Each row of a before or after table is a point. One or more steps were done to the points. Then noise was added and the rows were shuffled. The steps act on columns, c1 being the first. What was done? A step turns or swaps two columns, mirrors them in a line or flattens them onto one, adds a multiple of one to another, or multiplies or shifts one. Angles are multiples of 10 degrees, from the lower column toward the higher: turns from -170 to 170, lines from 10 to 170 but not 90. Use the fewest steps. Two steps may share a column if one is a turn and the other turns, adds or multiplies; they go together, in the order done. Otherwise the lowest column goes first.

Before:
[[-0.1  1.1]
 [ 5.1  0.7]
 [ 5.7  1.7]
 [-1.4  2.2]
 [ 0.2  0.9]
 [ 1.1  4.9]
 [ 5.9 -3.1]
 [ 2.0 -4.1]
 [-2.8 -0.7]
 [ 4.7 -1.5]
 [-4.4 -3.7]]
After (11 x 2):
[[-3.8 -4.4]
 [-4.2  2.1]
 [ 0.8  5.0]
 [ 2.3 -1.4]
 [ 1.0  0.3]
 [ 1.5  5.5]
 [ 4.9  1.0]
 [-0.6 -2.6]
 [-3.1  5.8]
 [ 1.1 -0.1]
 [-1.5  4.9]]
Steps: swap c1 and c2

Before, 12 rows:
[[ 2.6 -0.1  1.5 -2.3 -0.3  0.5]
 [ 3.5 -0.6  0.3 -0.4 -1.3  4.0]
 [ 6.7 -4.5 -2.7  7.1 -0.6 -0.2]
 [ 4.3 -2.9  0.0  4.7  0.0 -0.1]
 [-2.4  4.5  3.6 -0.8 -2.6  3.8]
 [-3.7 -2.2 -0.3 -3.0  2.3 -4.8]
 [ 3.4 -4.1 -2.6  6.5 -0.3  1.1]
 [-1.6  2.8  0.3 -3.9 -6.7 -0.1]
 [ 1.4 -6.0 -0.5  5.2 -0.1  1.5]
 [-4.0 -1.2 -4.1 -4.3  2.5 -1.4]
 [-3.4  2.6 -3.6 -2.3  2.6 -4.9]
 [-4.4  3.4 -4.8  0.3 -2.6  2.5]]
After:
[[  1.7  -4.1  -0.3   3.3   2.4  -4.6]
 [ -2.4  -1.2  -2.9 -10.5  -0.6  -0.1]
 [ -1.2  -0.7  -0.2  -6.7   0.4  -0.4]
 [ -0.6   1.7   0.5   4.9  -6.5  -0.2]
 [  1.2  -2.9  -3.8   4.9   2.4  -1.7]
 [  1.1  -4.0  -0.3  -6.8  -0.2   1.4]
 [  0.1  -1.5  -2.5  -8.3  -0.6   0.6]
 [ -3.0  -0.2   1.5   0.2  -0.7   0.6]
 [  3.7   2.5  -4.6   3.1  -2.6   2.6]
 [ -3.4  -0.2   0.6  -1.8  -1.4   3.7]
 [  1.8   1.4  -4.1   3.9   2.8  -5.5]
 [  1.9   3.4   3.8   3.4  -2.5   3.9]]
Steps: turn c1 and c4 by -150 degrees; turn c2 and c4 by 20 degrees

Before, 9 rows:
[[-0.7  3.6 -1.1 -2.4 -1.7 -3.0  4.3 -0.9  5.3 -4.0 -0.2]
 [-1.8  2.8  0.1 -2.2  3.4 -1.3  3.1 -0.3  0.0  4.6  2.6]
 [ 3.7 -9.4 -5.2 -0.9 11.4  0.8  0.3  5.8 -2.6 -0.2  1.8]
 [ 0.6 -3.1  2.3  4.2  0.8 -4.3  0.4 -1.7  0.2 -0.3 -1.0]
 [-1.6 -0.9 -2.0  5.6  2.6 -1.4  0.0 -4.8  0.2  0.1 -0.4]
 [-0.9  0.3 -2.0 -3.4 -3.6 -0.9  1.5  6.4  4.1 -1.6 -4.9]
 [-1.9  1.4  0.2 -3.6  1.8 -1.8 -0.6  2.4  5.9 -0.8 -1.2]
 [ 2.5 -1.8  0.6  2.5  2.4  0.5  1.7 -2.1  2.6  3.4 -1.2]
 [ 0.1 -3.2 -2.3  2.1 -2.2 -1.7 -0.4 -2.5  3.1 -0.1  3.1]]
After, 9 rows:
[[ -0.6   0.5  -2.0  -3.0   0.7  -1.8   1.5   6.3   5.7  -1.7  -4.9]
 [ -1.9   1.3   0.5  -3.7   5.6  -2.2  -0.7   2.5   3.8  -0.8  -1.1]
 [ -1.7  -1.1  -2.1   3.7   1.7   2.1   0.0  -4.6  -2.7   0.1  -0.4]
 [ -0.8   3.6  -1.1  -2.9   2.9  -1.7   4.4  -1.0   8.4  -4.0   0.0]
 [  0.6  -3.1   2.2   1.2   0.8   0.7   0.3  -1.6  -3.7  -0.3  -0.9]
 [  0.1  -3.3  -2.3   0.9   0.9   0.5  -0.2  -2.5   0.6  -0.1   3.1]
 [  2.5  -1.7   0.7   2.0   3.8   1.3   1.6  -2.0  -2.2   3.4  -1.2]
 [ -1.8   2.8   0.1  -2.3   2.4  -1.3   3.1  -0.3   0.2   4.5   2.5]
 [  3.8  -9.5  -5.1  -0.3   5.3  -0.1   0.4   5.8 -19.6  -0.1   2.1]]
Steps: turn c5 and c9 by -50 degrees; add 1 times c2 to c9; flatten c4 and c6 onto the line at 30 degrees

Before, 10 rows:
[[ 1.6  5.2 -2.5  2.5 -0.8 -2.3 -2.0  4.9  2.2 -2.7  3.2 -0.6 -3.1 -0.5]
 [ 1.3 -1.4 -2.3  3.1 -4.4 -0.7  0.6 -7.1  5.7  2.7  0.0  1.0  2.0  0.9]
 [ 1.5  4.1  1.1 -1.0 -0.3  0.2 -1.9 -0.7  4.8 -5.8  2.9  5.5 -1.1 -1.7]
 [ 4.6 -0.2  2.8 -2.7 -4.3 -1.6 -3.1 -2.2  6.4 -0.4  1.6  4.0  3.0  1.7]
 [-1.3 -2.7  1.8  5.2 -2.0  3.0  2.9  0.8 -1.0  2.1 -5.8 -3.4  3.7  2.7]
 [-7.2  5.3  0.3  1.3  0.0  1.3  1.8  2.9 -1.0  3.6 -1.1 -3.6 -0.3 -4.2]
 [-2.0  4.1  0.0  1.0 -1.5  0.8  4.4  4.3 -0.9  0.9  1.3  0.1 -2.7  1.0]
 [-2.3  6.2 -0.8  0.0 -0.3  0.0  5.1  2.3 -0.3  1.0 -3.0 -5.0 -1.9 -4.2]
 [ 4.6  3.6 -1.2  1.5 -4.4  1.1 -3.3  3.2 -0.2 -1.9  0.4  4.6 -2.8 -0.2]
 [ 3.0  3.0  2.2  5.6 -2.1  0.3  1.4 -4.6  2.2  5.3 -2.7  0.3  4.8  4.6]]
After (10 x 14):
[[  1.6   5.2   3.9   2.6  -2.0  -2.2  -3.2   4.0   2.1   1.4   3.1  -0.7
   -3.3  -0.5]
 [ -2.5   5.9   2.0   0.0  -0.6   0.3   2.0   1.7  -0.4  -4.7  -2.8  -4.7
   -1.8  -3.9]
 [ -1.5   4.1   4.3   1.1  -3.9   0.5   1.5   1.6  -1.0  -4.2   1.8   0.0
   -2.6   0.9]
 [  3.0   3.2  -3.4   5.2  -5.3   0.3   5.5  -3.8   2.3  -0.4  -2.8   0.0
    4.8   5.0]
 [  1.1  -1.0  -7.9   3.1 -11.1  -0.4   2.5  -0.4   6.1  -0.3   0.2   0.9
    1.8   1.0]
 [  1.3   3.9  -0.3  -0.8  -0.6   0.2  -6.0  -1.3   4.6   1.2   2.9   5.3
   -0.8  -1.7]
 [ -7.3   5.4   3.1   1.4   0.2   1.3   3.4   1.1  -0.8  -1.4  -1.3  -3.6
   -0.4  -4.3]
 [ -1.5  -2.9   1.0   5.2  -5.1   2.8   2.6  -1.5  -1.3  -2.4  -5.7  -3.4
    3.9   2.6]
 [  4.8   3.7   2.3   1.7 -10.8   1.0  -2.3   2.2  -0.3   2.9   0.3   4.8
   -2.3  -0.7]
 [  4.5  -0.2  -0.9  -2.7 -10.8  -1.4  -1.1  -3.5   6.7   3.0   1.4   3.6
    3.2   1.6]]
Steps: turn c3 and c8 by -70 degrees; multiply c5 by 2.5; turn c7 and c10 by -80 degrees

Before:
[[  0.6  -1.4   1.9  -0.6   1.7   1.5   1.5   1.6   1.6   2.0  -0.3   3.0
    0.4  -0.5  -1.2  -2.7  -0.6   0.3   1.5   3.4  -1.7   2.8  -1.7  -2.1]
 [  2.1  -0.3   0.1  -0.5  -1.1  -4.2  -1.4  -1.0   1.6   1.9  -1.7   1.7
    2.8  -0.9  -1.5   1.6  -1.9  -1.1   1.7   3.5   5.0   0.0  -1.4  -1.1]
 [  0.4  -0.6   2.4   0.2  -2.5  -6.2   2.3  -1.4  -5.2  -0.8  -2.0  -0.9
    2.6   0.6  -2.4  -3.2   0.8   3.0   0.2   1.7   3.7   4.4   2.0  -1.5]
 [  2.2   2.8   3.0   5.5  -1.3  -5.6   0.0   1.6   1.5   7.4   0.1  -1.4
    2.7  -1.4   0.0  -4.2   2.1   0.8  -1.2  -2.7  -2.0   3.8  -1.1   2.5]
 [ -0.1  -1.4  -5.7   0.2  11.5   0.8   1.2   0.8  -1.3   0.0   5.3   7.6
    2.8   0.0  -0.3   0.4   1.7   0.7  -1.1  -0.3  -0.6  -4.1   0.3  -1.4]
 [  2.9   2.6   2.4  10.0  -0.7   0.5   2.1  -2.1   0.0  -2.0  -0.6  -1.7
    1.4   3.0  -1.8  -3.2   0.9  -2.3   2.0   3.3   0.7   4.3  -1.5  -2.7]
 [  2.9   3.7   3.1   1.2  -2.1   1.8  -0.1   1.5  -2.9   0.8  -0.7   2.5
    1.6  -1.4  -1.0  -3.8   0.8  -0.8  -0.6   3.5   4.6  -2.3   3.6   1.6]
 [ -2.1   1.8  -0.5   1.5  -2.0  -4.9   2.1  -2.4   0.7  -1.9  -1.5  -0.2
    1.8   3.0   0.2  -3.5  -1.9   2.7   0.7  -3.6  -0.6  -3.2   0.7  -2.5]
 [  1.6  -1.7   1.7   3.7   1.9   1.0  -1.6  -0.2  -2.0  -1.1  10.3  -1.7
    2.4   2.4  -4.1  -3.5  -0.7   2.7 -11.1   2.8  -1.7   1.1  -1.4  -1.7]
 [  0.2   1.4  -4.2   2.2  -2.4  -0.3  -1.7  -2.5  -2.9  -0.7  -1.9   2.1
   -0.5  -1.1  -2.0   0.7   1.5  -2.1   0.0  -3.3   0.6   4.1  -0.6  -2.4]
 [  1.5   0.3   3.4   0.4  -1.9   0.6   0.9   0.3   2.7  -0.1  -1.3   1.2
    0.3  -0.9  -0.1  -2.3  -1.3   1.0   1.9   2.6   8.7   4.5  -0.4  -2.6]
 [ -9.0   0.5   2.8  -0.1  -1.3  -4.6  -9.1 -10.2   1.5   0.3   5.2   2.2
   -0.2   4.3  -2.1  -0.5   1.9   2.2  -0.4  -1.0  -1.2   1.9  -1.0  11.0]]
After (12 x 24):
[[ -0.2  -3.0 -11.9  -0.2  11.9   0.7   1.1   1.1  -1.1   0.0   5.2  -1.6
    2.6   0.4   7.7  -0.2   3.5   0.7  -1.3  -0.8   0.3  -4.3  -0.1  -1.6]
 [  0.4   7.3   8.8  -0.1  -2.7  -6.4   1.8  -1.7  -5.4  -0.8  -2.4   2.1
    2.7   0.5  -0.6  -3.4   2.4   3.1   0.3   1.6   1.8   4.2   2.2  -1.5]
 [  1.5  -5.8   3.3   3.6   2.1   0.7  -1.3  -0.4  -1.7  -1.0  10.4   4.8
    2.1   1.8  -1.3  -3.9   1.1   2.8 -10.8   2.5   0.8   1.3  -1.1  -1.6]
 [  0.2  -6.2   5.9  -0.2   1.7   1.6   1.1   1.6   1.5   2.4  -0.3   1.2
    0.3  -0.6   3.1  -2.5   1.4   0.7   1.6   3.4   0.3   2.7  -2.3  -2.4]
 [  2.8  14.0  -0.4   1.3  -2.6   1.6   0.3   2.0  -2.7   1.3  -0.4   0.6
    1.4  -1.0   2.6  -3.9   3.0  -1.0  -0.5   3.9  -1.1  -2.2   3.8   1.0]
 [ -2.0   1.1  -5.2   2.2  -2.2  -5.1   2.4  -2.4   0.2  -1.8  -1.4  -0.4
    1.9   2.9  -0.6  -3.4   0.0   2.8   0.6  -3.5  -2.2  -3.2   0.7  -2.1]
 [  0.4   3.5   1.7   2.2  -2.6   0.1  -1.7  -3.1  -3.3  -0.5  -2.1   1.8
   -0.5  -1.0   2.9   1.2   3.9  -2.1   0.2  -3.1  -1.0   4.1  -0.6  -2.2]
 [  2.8  -1.2   8.8   5.6  -1.1  -5.9   0.1   1.8   2.4   7.4   0.4   0.3
    2.8  -0.7  -1.6  -4.0   5.0   1.1  -0.6  -2.9  -3.4   3.7  -1.0   2.5]
 [  1.4  19.5  10.4   0.1  -1.7   1.1   1.2   0.4   2.9  -0.1  -1.0  -0.8
    0.6  -1.4   1.0  -2.6   1.2   1.0   1.9   2.7   4.3   4.4  -0.8  -2.1]
 [  2.2  10.3   0.1  -0.5  -1.0  -4.7  -1.5  -1.3   1.7   2.1  -1.7   1.4
    2.6  -0.6   1.8   1.6   0.2  -1.3   1.4   3.2   3.4   0.0  -1.4  -1.2]
 [  2.7   5.3   9.3  10.3  -0.7   0.8   1.9  -2.0   0.2  -2.0  -0.5   2.2
    1.7   2.9  -0.6  -3.2   2.4  -2.6   1.5   3.1  -1.3   4.6  -1.5  -2.1]
 [ -8.8  -2.1   6.1   0.3  -0.6  -4.6  -8.9 -10.6   1.5   0.2   5.5   1.5
   -0.3   4.3   2.4  -0.5   3.8   1.6  -0.5  -0.8  -1.0   1.6  -0.8  11.6]]
Steps: turn c2 and c21 by -60 degrees; multiply c2 by 2.5; add 1.5 times c22 to c3; turn c12 and c15 by 100 degrees; shift c17 by 2.0
